Every row gives one point. The points of each table are mixes of a few directions, plus a little noise. How many directions does each table use, and how many do they share? Where both have some left over, give the other angles between the two spaces (their principal angles), to ten degrees, smallest first.

First:
array([[-36,  53,  94],
       [ 12, -36,   8],
       [ 25, -45, -56],
       [ -3,  26, -47]])
Second:
array([[ 87,  10,  -8],
       [-99, -12,   9],
       [-91, -10,   9],
       [ 87,  11,  -9],
       [ -4,   0,   0],
       [ 19,   2,  -2]])
Directions: first 2, second 1, shared 0; angles 70

First:
array([[  8,   2, -78,  -6],
       [ 23,  14,  85,  21],
       [101,  54,  -9,  45],
       [-21, -11, -15, -11],
       [-19, -11, -27, -12],
       [-92, -47,  44, -37]])
Second:
array([[ 10,  22, -43,  50],
       [-25, -59,  48, -21],
       [ 55,  38, -60,  34],
       [-45,  52,  -8,  11],
       [  4, -55,  63, -74]])
Directions: first 2, second 3, shared 1; angles 80

First:
array([[ 11,  53, -53, -43],
       [-31, -92,  19,  62],
       [  2,  -8,  30,  10],
       [ -7, -36,  37,  29],
       [ 25,  85, -34, -60]])
Second:
array([[-25,  22,  30,   5],
       [ 44,  11, -81, -40],
       [-25, -56, 105,  61],
       [-39,  12, -58,  -5],
       [ 45,  10,   3, -21]])
Directions: first 2, second 3, shared 2

First:
array([[ -63,   70,   50,   21,   11,   15],
       [ -47,   53,   38,   17,    9,   10],
       [ -27,   32,   20,    9,    4,    7],
       [ 103, -111,  -80,  -35,  -22,  -23],
       [  47,  -52,  -40,  -15,   -7,  -12],
       [ -68,   74,   52,   23,   13,   14],
       [  76,  -83,  -59,  -27,  -15,  -18],
       [ -20,   23,   17,    6,    4,    4]])
Second:
array([[-46, -12,  35,  25,  89,   1],
       [ 99,  21,   2,  60, -19,  11],
       [-57,   4, -64, -41,  -2, -38],
       [-38,  58, -55, -32, -64, -24],
       [-29, -50,  68, -46, -10,  37],
       [ 71, -20,  14,  35,   6,  13]])
Directions: first 1, second 4, shared 1

First:
array([[   2,   -1,   -1,   -4,    1,    0,    1,    0],
       [  -4,    4,    2,   12,   -3,    0,   -2,    0],
       [   8,   -7,   -4,  -22,    6,    0,    3,   -1],
       [   8,   -7,   -4,  -22,    6,    0,    3,   -1],
       [  32,  -30,  -16,  -91,   24,    1,   14,   -2],
       [ -63,   60,   32,  182,  -47,   -2,  -27,    4],
       [ -61,   58,   31,  176,  -46,   -2,  -26,    3],
       [  51,  -49,  -26, -149,   39,    1,   22,   -3],
       [  28,  -27,  -14,  -82,   21,    1,   12,   -2]])
Second:
array([[  -2,    7,    2,   12,   -3,    0,   -3,    1],
       [ -23,   21,   12,   68,  -18,   -1,   -7,    2],
       [  52,  -50,  -27, -153,   41,    3,   22,   -2],
       [ -31,   30,   18,   90,  -22,    0,  -14,    0],
       [  38,  -37,  -18, -109,   30,    3,   16,   -3],
       [  22,  -21,   -9,  -64,   17,    0,   12,    0],
       [  46,  -42,  -20, -133,   33,    0,   19,   -4],
       [  -2,    2,    2,    2,   -1,    0,    0,    0],
       [ -63,   60,   34,  184,  -49,    0,  -27,    4],
       [ -35,   34,   20,  104,  -25,    1,  -14,    4]])
Directions: first 1, second 1, shared 1

First:
array([[-66,   2,  31, -59,  72,  50,  62,  11, -23],
       [ -5, -69,  56, -99,  10,   7,  74,  12,   5],
       [ 29,  31, -71, 123, -18,  25, -81, -43, -11],
       [  3, -14, -20,  70,  -6,  42, -50, -37,  -4],
       [ 22,  20, -21, -59,  19, -27,  69,  22, -18],
       [ 28,  22,   8, -26, -42, -79,  -1,  35,  23],
       [-12,   7,  18,  53, -36, -17, -73,  -1,  27]])
Second:
array([[-37, -22,  38,  13,   2,  28, -29,  -6,  15],
       [-62,  30,  33,   7,  20,   4, -31,  17,  12],
       [-38, 130, -42,  38,  29, -43, -22,  38, -11],
       [ 45,  26, -90, -42,  70,  37, 114, -13, -68],
       [ 19, -68,  12, -16,  -5,  33,  16, -22,   2],
       [ -7, -30,  47,   8, -44, -23, -47,   3,  36],
       [ 67, -38,   1,   7, -74, -56, -25,  -1,  29],
       [ -8, -61, -21,  44,  39, 121,   1, -64, -34],
       [ 22,  22,  27, -60, -39, -94,  23,  50,  27]])
Directions: first 4, second 4, shared 4

First:
array([[  18,  -16,   29,   16, -119,  -52,   24,    5,   60,   57,   58],
       [ -22,  -11,  -11,   27,  -11,   13,  -71,   33,  -40,  -13,   33],
       [ -26,   -6,   20,   53,  -61,    0,   24,  -41,   13,   46, -100],
       [   3,   65,  -56,  -23,  174,   10,  -24,   20,  -49, -135,    2],
       [   6,   20,  -23,  -39,  107,   26,    6,   -2,  -27,  -51,  -19],
       [   9,  -30,   10,  -33,   -9,   21,   -3,    6,   -3,   32,   24],
       [  21,  -39,   24,  -30,  -66,   -6,    8,   10,   27,   59,   64],
       [  -7,   17,    6,   27,  -15,  -13,   34,  -29,   22,    7,  -60]])
Second:
array([[   7,  -25,   76,   14,   -8,  100,   38,  -14,   46,  -78,   31],
       [   3,  -11,   38,    7,   -5,   51,   21,   -6,   22,  -41,   16],
       [   7,  -26,   89,   17,  -12,  118,   45,  -15,   52,  -94,   39],
       [  -3,   10,  -35,   -6,    5,  -45,  -18,    6,  -20,   34,  -15],
       [  -3,    4,  -18,   -5,    2,  -21,   -8,    1,   -8,   18,   -7],
       [  -3,    9,  -30,   -6,    4,  -41,  -16,    5,  -18,   32,  -13],
       [   1,   -2,    9,    2,   -2,   12,    6,   -3,    4,  -11,    3],
       [ -10,   42, -134,  -24,   15, -176,  -68,   22,  -74,  142,  -57]])
Directions: first 4, second 1, shared 0; angles 80

First:
array([[   0,   -1,   -1,    1,    2,    2,    1,   -1,    0,   -1,    0,
           0],
       [  -8,   39,   16,  -22,  -65,  -59,  -29,   26,    4,   18,   -2,
           3],
       [  -5,   26,   11,  -14,  -43,  -39,  -19,   17,    3,   12,   -1,
           2],
       [  -6,   30,   12,  -17,  -50,  -46,  -23,   20,    3,   14,   -2,
           3],
       [   4,  -19,   -7,   10,   31,   28,   14,  -12,   -2,   -9,    1,
          -2],
       [   2,   -8,   -3,    5,   13,   12,    6,   -6,   -1,   -4,    0,
          -1],
       [  18,  -91,  -37,   51,  150,  138,   66,  -60,  -10,  -42,    5,
          -8],
       [  11,  -56,  -23,   31,   92,   85,   42,  -38,   -6,  -26,    3,
          -5],
       [ -25,  129,   53,  -72, -213, -196,  -94,   86,   14,   59,   -7,
          12],
       [   5,  -28,  -12,   15,   47,   42,   21,  -18,   -3,  -13,    1,
          -3],
       [   4,  -22,   -9,   12,   35,   32,   15,  -14,   -3,  -10,    1,
          -2]])
Second:
array([[  -9,   51,   20,  -28,  -86,  -80,  -40,   35,    5,   25,   -2,
           3],
       [   5,  -20,   -8,   10,   32,   29,   14,  -12,   -3,   -9,    1,
          -2],
       [ -11,   55,   23,  -32,  -93,  -85,  -40,   37,    7,   27,   -3,
           4],
       [   5,  -31,  -13,   16,   51,   47,   22,  -20,   -4,  -13,    0,
          -3],
       [   6,  -32,  -12,   17,   54,   47,   22,  -20,   -4,  -15,    3,
          -2],
       [  16,  -77,  -33,   43,  126,  117,   57,  -52,   -9,  -36,    4,
          -6],
       [ -18,   88,   36,  -50, -148, -136,  -65,   60,   11,   42,   -4,
           9],
       [   8,  -39,  -16,   21,   67,   62,   31,  -27,   -4,  -18,    3,
          -2]])
Directions: first 1, second 1, shared 1

First:
array([[  28,   24,  -24,  -27,   10,   53,   10,  -24,    4,   44,   -6,
          70,    5,   14],
       [  68,   50,  -59,  -64,   15,  114,   24,  -52,   13,  106,  -27,
         149,   11,   24],
       [  -2,    0,    3,   -1,    0,   -5,    1,    1,   -5,   -6,    4,
         -10,   -3,   -2],
       [ -34,  -23,   32,   30,   -8,  -60,  -13,   26,   -5,  -55,   13,
         -80,   -4,  -15],
       [  22,   14,  -19,  -21,    3,   39,   10,  -16,    3,   32,   -8,
          50,    3,   11],
       [   4,    1,   -3,   -4,    1,    2,    0,   -2,    0,    1,    0,
           4,    1,   -3],
       [ -84,  -65,   76,   84,  -17, -151,  -31,   67,  -17, -134,   30,
        -195,  -13,  -32],
       [   3,    3,   -3,   -5,    2,    5,    2,   -5,    2,    6,    0,
           6,    1,    0]])
Second:
array([[  14,  -87,   16,  -46,   -4,   57,  -25,   29,    6,   26,   -1,
          -5,   -7,   -3],
       [ -18,  -45,   31,  -50,   -4,   -5,    6,   41,   45,  -32,   -1,
         -10,  -31,  -19],
       [ -33,   24,   18,  -26,  -65,   10,  -64,  -54,  -54,  119,   14,
          99,   21,   33],
       [   5,   24,  -13,   20,   13,   -6,   14,  -11,   -4,  -10,   -1,
          -6,    2,   -2],
       [ -52,  -31,   58,  -79,  -12,  -31,   19,   46,   93,  -54,    9,
          25,  -52,  -40],
       [  60,    2,  -56,   73,   41,   14,   24,   11,  -40,  -39,  -17,
         -96,   27,   12],
       [  -5,   28,   16,  -17,   -4,   24,   -7,  -63,   17,   68,   18,
         108,   -3,   -7],
       [  29,   85,  -67,  118,   24,  -56,   35,    3,  -67,  -73,  -12,
        -120,   33,   24]])
Directions: first 1, second 4, shared 0; angles 30
